Rows are points. A path goes straight from each point to the next, and from the last back to the first. The post is the endless flat space through its rows: a point in 2 columns, a line in 3, a plane in 4, and so on, so that a path can go around it. Count how often the path circles the post. Going back the other way cancels.
In the rows, zero is written as 128.

Post, one row:
[[148 104]]
Path (27 x 2):
[[129 152]
 [210 134]
 [170  89]
 [100  47]
 [109 128]
 [152 153]
 [206 115]
 [154 139]
 [149 140]
 [226 122]
 [164  67]
 [ 89  89]
 [116 119]
 [103 119]
 [133 178]
 [208 116]
 [169  84]
 [137  85]
 [119 110]
 [129  77]
 [101 130]
 [114 161]
 [171 133]
 [170  97]
 [137  50]
 [ 87  87]
 [132 127]]
Times around: 4

Post, 3 rows:
[[126 164 170 129]
 [ 85 125 171  94]
 [182 132  65 110]]
Path:
[[187 138 176 157]
 [169 146 145 124]
 [169 134 141 174]
 [179 147  62 133]
 [107 165 147 107]
 [152 204 162  95]
 [166 142 131 117]
 [137 123 200 132]
 [151 148 169  78]
 [181 217 126 118]
 [129 130  15  82]
 [131 108 115 160]]
Times around: 0

Post, 5 rows:
[[107 113 106 148 114 128]
 [159 150 114 123  73 162]
 [117  85 116 106 166 112]
 [ 24 104 117  78 104  77]
 [179 154 116 153 166 108]]
Path (18 x 6):
[[194 166 100 117 113  82]
 [127 209  71  75 148  54]
 [ 51 118 108 153 122 148]
 [ 72 124 137 158 138  91]
 [ 80 149 128 109 108 125]
 [106 223  79 172 124 117]
 [ 62  98 134  63 126 142]
 [111 200 148 131  93  73]
 [167  87 109 192 121 109]
 [123 113  87 121 140  92]
 [107 164  85 104  28 140]
 [110  76  88 157 101  96]
 [155 113 134 131  87 101]
 [166 207 106 133 144  46]
 [168 166  64 107 139 116]
 [ 71 102 134  50 114 175]
 [ 78 144 134 133 152  56]
 [157 125 152 106  95  75]]
Times around: 2

Post, 7 rows:
[[151 191 158 120 148 205 119 114]
 [ 96  74 151 145 129  96 164 141]
 [ 90 119 130 121 147 155  98 119]
 [185  88  94  85  80 143 143  47]
 [121 120  81 145 171 136 166 156]
 [140 174 103 116 173 116  74 124]
 [123 169 185  42  81 148 122 154]]
Path, 12 rows:
[[174 150 153 111 160 148  87  60]
 [181 147 155  79 125 118  84 168]
 [ 73  85 142 156 141  71 143 207]
 [151 193 106 117 132 132 126 215]
 [138 113 163 162 178 145 108 175]
 [213 191 148  97  66 136 172 131]
 [100 122 131 111 108  92 142 106]
 [ 89 115 111  62 143 141 178 119]
 [ 81 102  82  77 166 181  63 105]
 [183 150  53  79 121 215 112 114]
 [176  99  82  97  95 150 182 134]
 [183 129  70  67 165 118 106 120]]
Times around: 1

Post (10 x 11):
[[112 156 164 134 146 169 117 150 161 157 137]
 [151 139 131 168  95 103 131 157 137 164 117]
 [119 113 154 106 185  97 134 196 117 121 169]
 [ 88 124 129  58 173 131 142 125 202 118 150]
 [134 142 125 109 125 175  67  84 152  67 124]
 [147 155  71 167 171 136 132 155 142 209 148]
 [121 105 146 129 122 150  80  75 133 130 152]
 [144 180 117 123 115 110 130 192  82 207 163]
 [165 129 139 136  89 154 148  80 113  97 145]
 [115 115 121 171  52 183 110 136 131 110 152]]
Path (20 x 11):
[[116  77  65 191 192 238  44 112 131 160 140]
 [215 123 102 126 200 112 150 109 142 135 123]
 [129 133  86 143 151 134 155 149 213 119 184]
 [115 134 114  89 129  62 171 113 185 144 145]
 [ 91 105  95 147  40 132 154 112 203 117 123]
 [ 83 118 170 146 126 171 107 178 105 116 129]
 [123 124 104 161 139 189 124 152 168 149 139]
 [201 128 148 158 163 173 171 109 113  85 118]
 [147 139  76  91 114 147 167 137  80 196 140]
 [ 79  75 132 101 188 170  72 136 193 132 162]
 [183 178  74 134 134 218 123 124 165 153 172]
 [133 149 154 136 108 114  93 182 107 111 160]
 [124 157  88 160 129 120  62  98 126 121 150]
 [111  89 144 170  93 119 102  91 100 145 133]
 [146  99  65 174 171 135  79 156 145 154  91]
 [189 119 136 169 127 161 101 118 111 197 144]
 [157 138 115 128 146 152  31 115 131 117 191]
 [134 195 101 167  63 166   7 140 149  74 135]
 [ 99 155  84  92 147 133 146 154 150 103 153]
 [ 82  81 119 130 210 143 106 138 153 140 142]]
Times around: 3

Post:
[[169 145 185 140 208  86 198 100 140 123 113 158]
 [ 96 117  98 169 125  96 104  87 150  86  65 119]
 [ 71 131 117 221 138  94 123  89 149 129 142 137]
 [143 127 141  98 147 202 163 136  77 150 139 114]
 [127 159  64 128 121 158 125 165 164 173 155  95]
 [124 117 147  87 101 173 143 131 161 102 154  68]
 [119  99 135 195  69  80 131 115 134 102  80 123]
 [ 83 102  69  87 110 127 116 142 154 170 137  90]
 [128 120 104 138 125 133  78 136 111 151 177  75]
 [130 175 183 134 196 106 198 142  84 154 105  89]
 [149 194 218 153 198 113 158 112 119 161  92 188]]
Path:
[[ 17 132 150 199 124 137  95 120 190  68  96  84]
 [ 74 151 104 182 100 153 156 167 173 151 206 138]
 [174 188 136 153  96 136 135 185  41 137 124  75]
 [ 74 137 129 144 118 124 153  92 167 119 154  88]
 [ 52 119 124 127 100  68 106 129 120 133 149 104]
 [117 154  84 196 209  83 123 112 139 104 110 145]
 [146 152 105 130 174 202  88 167 144 111 170 107]
 [100 146  81 200 119 158 110 129 110 116 153 140]
 [123 169 119 102 176  72 135  94 163 117 117 104]
 [152 141 182 106 122 118 133  91 145 160 126 163]
 [ 95 126  94 107 122 164  81 123 204 155 216  54]
 [147 112 108 170 123  80 185 145 173 119 106 108]
 [ 85 106 113 172 162 121  92 139 108 136 130  96]
 [101 129 212 190 128  97 129 105 178 132 158 104]
 [140  96  70 135 141  63  99 119 180 125  78 138]
 [132 198 223  93 194 184 212 159  96 122 131  71]
 [131 217 156 207 196 102 133 162 102 181 219  97]
 [116 130 101 138  77 187 163 123 103 120 151  93]
 [125 163 101 192 107 129  70 104 167 143 197  43]
 [175 211 128 236 199  80 149 167 134 187 161  64]
 [ 74 164  89 162 110 125 187 162 227 143  97 111]
 [106  69  79  49 100 143 156 142 147 131  66 162]
 [130 152 103 125  92  86 153 141 150  99  39 159]
 [130  98 147  98 109 137 137  73  93 115 110 125]
 [131 218 161 164 134 153 156 135 126 136  91  28]
 [139 140 162 204 123 123 173  99 168 100 154  68]
 [168 105 136 164 171 165 115  91 130 101 117 117]]
Times around: 3

Post, 17 rows:
[[124 120 138 145 157  84 168 105 104 172 160 100  90 145 121  79  83 166]
 [ 86 165 185 107  91 136 132  67 114 130 129 143 146 125 124  96 123  97]
 [183  93 121 180 121  88  92 115 190 110 159 109 181 141 183  87 103 106]
 [143 166 159 114 130 104 154 114 122 166 168 113 124 102 125 100 165 130]
 [161  87  67 157 101 149 174 173 152 171 121  86 178 167 176 135   7 104]
 [163  99 108 174 114 155 105 121 150 142 146 143 107 155 118 119 137 162]
 [117 107 156 151 118  88 111 102 165 151 171 136 126 130 212 127 132  93]
 [142 132 152 114 169 145 130 137 155 127 194 128 123 133 161 115  97  95]
 [120 115 147 115 173 148 113 108 180 162 186 125 159  97  97 138  92 114]
 [185  53 128 161  88 153 118 174 186 100 127 104 142 136 157 169  82 163]
 [123 117 122 142 129 147 147  53 109 117 161 136 134 134 146 162 105 159]
 [185 117 127 114 112 130  93 134 131 130 160 134 112 144 131 162 117 126]
 [134 124 137 134 167 112 167 103 107 188 163 110 136 210 107  93 171 146]
 [103 167 134 118 134 148  91 170 150 153 144  91 147 132 153 154  92 104]
 [ 71 128  67 107 162  92 183  50 122 158 146 141 172 208  85  69 179 149]
 [137 126 101 138 110 147 154 122 184 156 181  80 151 160 131 148  53 107]
 [136 101 144 153 125 131 133 154 128 142 206 113 131 123 148 154 110  89]]
Path:
[[133 137 111 101 110 131 126 100 172 132 177  95 157 102 136 139 119 140]
 [172 111 163 101  80 110 155 135 126 133 159 122 121 164 129 100 130 144]
 [109 102 111 112 160 115 119 179 162 124 171 141 155 163 142 130 131 163]
 [112 171  77 129  93 105 191 115 136  97 108 112 127 152 143 117 103 159]
 [ 87 108  71 108 149 123 166  57 166 150 172 134 105 200 163 142  82  98]
 [137 155 116 127  70 117 137  80  94 146 177 104 127 128 197 170 151  82]
 [195 168 130 121 164 146 115 168 105 167 182 121 131 141 141  86 103 112]
 [161 163 150  95  98 131 166 156 181 199 206 109 135 191 124 101 103  89]
 [154 184 119 129 166  92 112 117 118 178 193 119 125 135 110 114  99 103]
 [178 115 129 142 145 106 141 182 181 152 130  58 142 163 145 127 113 131]
 [137 136 155 157 131 173 163  68 157 131 182 101 117 119 170 113 109 123]
 [147 120 122 113 118 164  96 137 165 178 163 145 137 179  99  99 108 138]
 [ 81 111 110 129 123  98  65 194 147 112 139 104 168 137 121 180  26 162]
 [146 153 134 114 194  91 141  94 175 152 163 111 166 168 157  91 115 108]
 [112  65 110 129 115  75 180  98 105 132 213  94  61 119 126 208 101 150]
 [134 137  92 144  94 187 197  92 147 115 149  85 146 114 134 122  85 124]
 [144 135 129 138 114 119  17 131 138 153 193 122 113 126 161 143 100  99]
 [165 193 137 142  66 118  63 112  99 202 182 125  92 161 114 148 160 136]
 [159 139 141 116 133 109 134 152 179  89 139  65 200 185 139 136 109 144]
 [ 96 147 123 162 143 116 135  52 138 193 171 106 102 204 137 140  98 124]
 [154 102 137 183 111 108 105 163 127 129 145  73 140 132 177 118 141 115]]
Times around: 4

Post (17 x 18):
[[123 130 106  94 191 125 151 146 150 172 146 118 134 177 112 111 104  99]
 [121 175 175  86  91 156  98 131 103  99 127 155 125 139 100 105 141 141]
 [162 137 159 127 110 166 165 169 114 153 134 163 115 156 118 113 106 124]
 [ 90 136 144 102 123 182 120 127  84  94  99 154 117 141 121 149 137 123]
 [125  75  96 113 139 140 131 100 159 118 123  73 114 158  86 126 110  77]
 [ 80 108 137 103 151 125 126 172 133 135 133  73  94  96  97  72 116 151]
 [155 157 116 141  81 174 133  95 165 112  94 110 136 169 121 133 145 152]
 [146 196 190  90 108 119 138 191 148 160 159 151 152 130 125 194 121 158]
 [107 140 131 149  91 177 134 171 157 124 151 148 153  71 144 130 111 175]
 [140 139  84 121 104 159 118 159 105 103 144 156 110 144 132 147 143 187]
 [ 13  94 116 128 128 122 172  74 147 110 151  79 123  78  72  62 133 100]
 [157  92  93 145 106 112 146 110 120 132 120 131 112 135 170 122 121 122]
 [102 125 198 137 149 132 117 136 151 122 138  73 161 161 119 118 106 100]
 [113  93 155 131 148 126 142  95 141 136 105 120 142 124  93  88 167  72]
 [100 192 176  97 139 113  74 104 148 121 166 127  84  82  99 150 146 173]
 [140 146 123 104 143 174 113 170 109 114 142 124 105 130 147 133 151 107]
 [146 163  99 122 137 135  71  80  87 144 133 104 112 136 113 130 156 119]]
Path:
[[116 150 167 130 146 164 132 102 123 100 153 122 130 120 107   7 216 125]
 [178 138 101 156 142 140 162  86 137 111  94 124 169 160 133  75 172 116]
 [123 246 197  74 192  69 105 133 152 192 146  81 116 162  90  83 152 131]
 [ 97 153  95 141 134 149  95 125 140 177 130  40 123 105 119 209  90 128]
 [ 88 118 124 117 105  80 157 131 100 103 155 136 129 145 137  82 163  98]
 [114  84  97 137 120  93 154 132 153 116 127 116 132 126  90 161 134 145]
 [108 105  86 134 142 176 187 151 112 112 115 157 141 122  98  95 146 148]
 [170  37  32 147 133 137 153  95 112 103 156  96 136 144 154 146 150  93]
 [ 61 114 133 127 101 121 123 137 116 123 149  79 134 128 176 129 111 179]
 [154 103 117  86 145 118 140 177 123 176 153  75  97  76 150 129 138  80]
 [166 136 111 146 110 121 142  89 157 139 141  49 132 120 102  89 118 135]
 [ 87 158 154 131 136 173 182 152 133 146 122 204 141  33  93 117 100 129]
 [ 76 113  74 123 106 148 146 136 111  99 170 130 108 158 151 158  57 132]
 [ 83 161 154 117 111 130 115  79 116 152 117 145  67 122 111  70 141 101]
 [141 136 184 120 176 102 128 107 179 146  91 133  84 130 107 172 137 112]
 [143 152 175 130  84 182 135 124 101  79 104 180 124 104 140 164 131 135]
 [ 93 183 147  38 123 143 143  98 144 109 144  64 117 139  88 154 133 148]
 [100 118 164 113 101 164 131 103 109 156 118 173 183 136 101  99  99 122]
 [112  76  81 124 102  75 107  99 106 141 147  93  59 134 184 114  89  59]
 [ 54  60  73  87 175 129  78 180 156 132 168 107  89  99 153 188  84 145]
 [139 115 117  87 137 113 103 143  92 171 127 130 147 190 173 153 151  93]
 [108 171 167 104 125 121 112 108 137 134 115 101 119 195  83 126 118 150]
 [153 145 151 138 145 132 110  70 106 121  75 231 140 165 123 170 147 129]
 [ 96 135 189 151  81 161 173 166  97 111 150 151 169  48 108 138 127 137]
 [147  94 142 111 114 128 136  86 200 107 159  59  77 132  75 137  81 124]
 [146 101 106  85  88 107 137  90 132 150 149 169 141 128 142 158 141 111]
 [114 155  60  84 134 160 122 151 161 151 143 100 112 152 112 100 125 129]
 [125 161  48  89 153 139 107 136 173 149 211  58 123 151 126 129 134 112]]
Times around: 1

Post (17 x 18):
[[117 108 156 143 138 103  90 126 134 130 136 110 138 137 164 126  74 125]
 [127 146 138 145 137  83 127 125  93 112 101 103 101 136 116  98 105 124]
 [139 145 130 139 165 129 131 115 123 167  60 131  89 117 109 166 131 117]
 [139 136 158 146 116 106 106 125 115 101 147  95 135 187 126 139 137 122]
 [114 119 132 107 115 127 163  94 124 134 118 131 139 193 168  84 112 159]
 [130 141 117 106 104 133 144 111 127 166 104 155  87 120 117 100 110 112]
 [ 77  90 152 124 159 138  92  97 108 130 134 149 200 111 128 195 137 157]
 [126 108 125 135 125 129 103 119 113 127  97 160 110 132 152 142 106 104]
 [128 102 125 132 139 119 106 136 117 137 157 129 129 166 148  94 148 149]
 [127 130 184 147 130 114 126 125  99 125 154 148 137 130 145 128 132 186]
 [ 96 113 181 161 123 144  77 222 159  82 154 117 108 139 155  92 199  90]
 [153  72 136  85 121 193 193 148  42 118 112  85 136 133 155 183 109 100]
 [190 136 121 135  72 123 132 138 129 178 113 118 151  62 137 117 136 145]
 [157 124 147  78 157 138 107 108 143  95 121 150 133 140 125 151 131 113]
 [120 135 155 147 120 112  88 114 109 151  93 109  42  95 116  78 147 130]
 [144 151 116  88 112  75 128 123 113 108 122 101 113 140 159 140 124 130]
 [114 152 135 145 144 126 102 130  78 114 118  98 131 160 150 120  83 171]]
Path, 22 rows:
[[137 142  81 111  58  10  89 155 146 138 128  84 117 137 176 109 150 118]
 [160  85 200 142 152 158 124  68 138 146 100 195 144  83  79 210 125 151]
 [109 147 108 113 175 136 133  98  91 110  86 114 125 168 129 110 121 154]
 [100 104 167 108 156 162 149 124 129 142 130  76 159 155 140 107 173 141]
 [131 159  95 147 160  94 132 126  95 170  49  53 135 145 137 166 149 123]
 [114 114 115  80 208 140 105 143 141 101 107 169 215 148 132 184 130 122]
 [142 123 114  83 148  96  71 143 135  63 132 139 103 143 137 110 176 117]
 [ 85  99 152 146 104 142 124 113 164 126 150 117 163 121 121 134 119  95]
 [ 91  54 172 167 138  96  81 140 144 139 177 142 136  49 126 135 145  95]
 [139 151 110 132 143  88 168 126 123 147 117 164  95 153 163 137  87  89]
 [129  80 139 137 153  81 108 103 106 105 144 111 147 249 163 179 133 103]
 [124 195 112 134 108  79 112  99  98 132  78 201 116  80  93 195  81 164]
 [154 134 169 144  74 124  99 115 169 154 115 123  73  45 131 106 125 140]
 [135 139 140 151 150 159 140 120  63 149 151 133 169 131 151  83  99 209]
 [157 190 189 144 149  43 104  93 124 176 127 110  99 133 134 137 147 195]
 [167 130 166 123 118  91 130 146 117 128 143 143 144  77 120 120 123 158]
 [122 126 169 113 172 140 114 142 115 106 110 132  98  79 159 161 106 160]
 [141  75 153 118 142  71 134 131 172 155 150 134 117 110 183 105 119 100]
 [131  86 207 157 125 122 113 145 147 171 137 166 132 160 194 114 153 132]
 [143 119 168 170 170 181 113 149  70 165 163 181 151 124 139 148 116 146]
 [114 146 128  96 189 147 183 133  51  78  87 131 124 157 138 119 126 163]
 [122 128 176 160 152 114 124 137  94 134 123 128 142 162 140 140 129 102]]
Times around: 4

Post, 17 rows:
[[ 89 160  84 129 144 162 180 128 146 100  99 168 107 183  93 146 136 147]
 [143 132 193 129 177 117 227 125 232  33  80 155 161 147  67  94 138 121]
 [140 124  84 116 106 152 167 146 139 153  75 127  99 134 144 125 101 122]
 [153 162 154 106 141 149 184 173 233 101  48 145 170 189 112 111 195  93]
 [115 130 108 157 133 130 156 162 172 154 139 146  93 193 165  77 136 141]
 [151 113 128 164 122 120 127  94 149 148 108 147 133 146 110  96 149 153]
 [131 114  58 119 121 166 188 121 122 179 124 107 131 164 125  91 114 180]
 [ 68 144  85 168  71 181 103 130  72 177  98 132 111 102 150  61 135 156]
 [ 86 120 133  81 103 105  74 135 128  98 165 110 150  44 145 124 128 108]
 [143 167 172 147 146 103 212 127 206 108 107 159 203 140 147 142 122  87]
 [128 144 113 152 104 165 165 169  99 196 135  94 125 109 111 145 109 121]
 [118 140 177 122 115 136 154 175 190  99  85 170 196 159 121 133 108  99]
 [100 145 165 153  92  55 140 177 143 136 151 151 166  63 146 146 158 149]
 [102 151 154 131 158  81  75 140 123 131 118  61 164  40 158 121  75 154]
 [120  93 167 149 147 161  83 193 119 133 131 159 168  38 174 170 169 125]
 [ 91  86 190 169 113  74  94 149 103 117 146  93 167  75 195 155 149 142]
 [110 133  97 107 155 121 173 133  77 125 108 163 128 152  94  71 155 120]]
Path, 22 rows:
[[117 135 188 241 135  88 235 133 161 127 115 113 108 125 160 146  92 209]
 [167 142 138 101 116 165 117 168  92 138 103 173 232  96 106 141 147  94]
 [ 89 131 145 152 111  80 106 118 121  73 143  83 173  97  71 175 108  93]
 [108 123  86  85 134 114 141 161 111 102 104 150 154  88 147 111 119 105]
 [110 166  57  40 125 210 149 161  89 110 126  74  76 100  61 168  32 131]
 [142 123 156 107 138 130 186 142 161 108 146 166  85  73  84 185 168 167]
 [190 115 205 208 187 131 158 116  94 121  78 135 133  92  91 204  96 161]
 [159 112 111 182 176 140 144 120  75 112  70 178 160 119  96 106 206 131]
 [142  82 119  83  98 150 147 176 148 129 157  99 167 103  92 176 184  81]
 [105 106 144 186 193 130  85 104 193  47 106 120 165 160 174 117  81 139]
 [100 105 147 114  95 122 135 139  66  96  68 135 216 103 158 121  77 168]
 [129 170 125  96 162 142 105 167 134 110  71 141 116  83 130  93 164 166]
 [ 46 154 152 241 116 166 153 190 175  36  58 169  83 126 145 120 120 211]
 [133 123  81 103 180 155 111 176 234  76  70 147  86 157  72 117 171 134]
 [147  30 159  95 135 163 112  89 118  97  84 109 105 121  83  81 111  82]
 [148  98 166 145 178 128 160 153 171 116 105 139 166  50  87  83  69 117]
 [131  24 156 157 153 115 157 132 128  30  51 136 130 221 107  73 133 121]
 [ 69 138 100 118  51 170 181 133 122  63 123 182  87 113 106 125 154 137]
 [152 108 165 110 189 144 180 172 148  64 138 190 133  98  96 146 136 115]
 [133 111 141 138  96 130  84 105 234  56 151 145 175 126 170 149 147  79]
 [129  94 159  97  79  96 105 172 118 126  83  83 201 127 119  94 176  93]
 [164  87 155 160 138 107 109 131  64  92 113 124 173   9  98 110 209 137]]
Times around: 0

Post:
[[124 148 136 138 190 110 183 128 158  95 137  89 126 136 119 148  78  74]
 [110 149 152  90 100 168 128 122 137 168 109 161 152  85 109 129 119 133]
 [115 147 115 131 150 182 113  93  80 115 126 168 124 130 124 162 109 104]
 [143  49 122 118 120 124 113 138 161 144 141 176 144 107 142 153 153 162]
 [149 126 140 165 115 110 105 128 166 131 141 132 167 139 139 153 161 193]
 [147 152 102 177 112 183 138 124 119 146  87 119 110 119 133 127 142  31]
 [136 125 113 149 205 123 124 139 121 141  95  74 107  93 134 188  98  84]
 [157 112 103 126 109  79 120 131 129 117 102 128 162 112 174 113  87 155]
 [148 132 125 149 144 136 156 137  82 139 125 139 141 127  66 141 175 109]
 [133 153 154 114 128 163 146 145  99 154  89 177 118 156 137 160 138  89]
 [ 74 111 127 151 156  96 136 135 157 147 100 155 137 127 162 126 131 138]
 [139 134 121 133 249 148 147 168 126  98 101  66 149 137  85 102  44 107]
 [101  88 155 152  81  76  97 101 199  87 107 160 114 132 111 143 130 188]
 [148 112 141 180 131  70 115 144 174 157 159 132 112 133 140  95 114 161]
 [116 137 108 155 127  49  92 126 223 127  93 155 144 111 138 122 134 118]
 [ 91 150 126 152 112 174 123 166 107 106 143 131 140 121 116 162 120  96]
 [ 97 116 191 176 200 104 125 133 150  87 104 107 146  98 127 131 111 113]]
Path, 31 rows:
[[153 139 188 152 117  83  93 120 106 178  83 143 179 102  86  87 150 172]
 [138 128 141 120 144 161  54  95 172 159 182  92 147 102 122 144 112 198]
 [178 173  78 144 146  67 108 142 166 120 136 135 117 176 144  68  95  96]
 [105 191 143 102 187 100 104 122 170 199  91 123 133 131 134 177 155  88]
 [132 131  90 137 142 118 137  77 129  73  86  93 131 174 142 138  49 110]
 [140 179 150 145  96 143 147 134 196 134 127 143 137 149 108 125 116  86]
 [208 108 159 193  99  59 133 102 152 139 171  95  84  71  97 122  97 176]
 [185 168  80 140 120  92 119  95 221 162 127 135 194 122 123 122 138 187]
 [193  83 129 137 153  96 162  76  86 171 126  94 125  70 151 133  95 122]
 [108 185 166 105 147 166 106  86 148 183 165 126 141 152 169 163  75 145]
 [106  62  96 111 117 136  86 142  98 124  89 186 160  90 138 191 157  90]
 [ 79  83 117 165 186 163 149 147 188 131 150 130 153 138 105 171  98 111]
 [ 47 162 239 185 172 195 159 151 123 145 153 164  91  69  18 219 167  71]
 [194 149 124  93 164 141 148 109 163 100  79 144 178 122 106 104 115 128]
 [136 142 119  67 106 115 115 139 172  91 116 116 162  96  57 144 133 129]
 [124 143  93 124 154 131  56 131 118 124  77 108 157 134 150 128  88 144]
 [ 72  92 141 123  76 162 121 117 236 108  79 122 182  65  85 126 122 117]
 [104 163 168 151 170 193  91 171  80 139  78 175 204  86  80 124 115 145]
 [153  89 168 153 180 157 118 117 173 142 152 137  96 101 124 155  94  96]
 [114 140 145 148 148  48 135 108 120  93  87 175 172 182  99 161 124 158]
 [231 123  96 219 133 171  97 104  57 148 145 111 136 170  11  70 161 134]
 [184 112  75 176 151  82 194 239 136 140 114  64 166 162 138 141 110  79]
 [ 76 110 165 149 121 135 185 158 108 123 103 206 139 140 123 156 182  88]
 [113 213 128 139 116 151 130 139 180 102  78  65 142 147 192 154  52 130]
 [155 121  80 111  73  77  64 112 135 107 125 108  99 137 146 188 106 203]
 [ 81  84 123 102 191 139 152 165 110 143  90 130 123 112 104 152 146  72]
 [109 119 126 127 172 136 104 107 132 127 109  81 145 118 188 176  29 114]
 [114 167 103 155 171 139 125 120 108 188 124 171  99 109 101 170  86  50]
 [118 129 175  96 189 129 176 165 189 130 122 128 158 114  51 170 133 130]
 [144 171 175 119 118 126  86 139 202 158  74 114 117 122 109 166  87 228]
 [134 137 105 166 143  96 171 128 130 114 188 107 206 112  56 175 135 164]]
Times around: 2
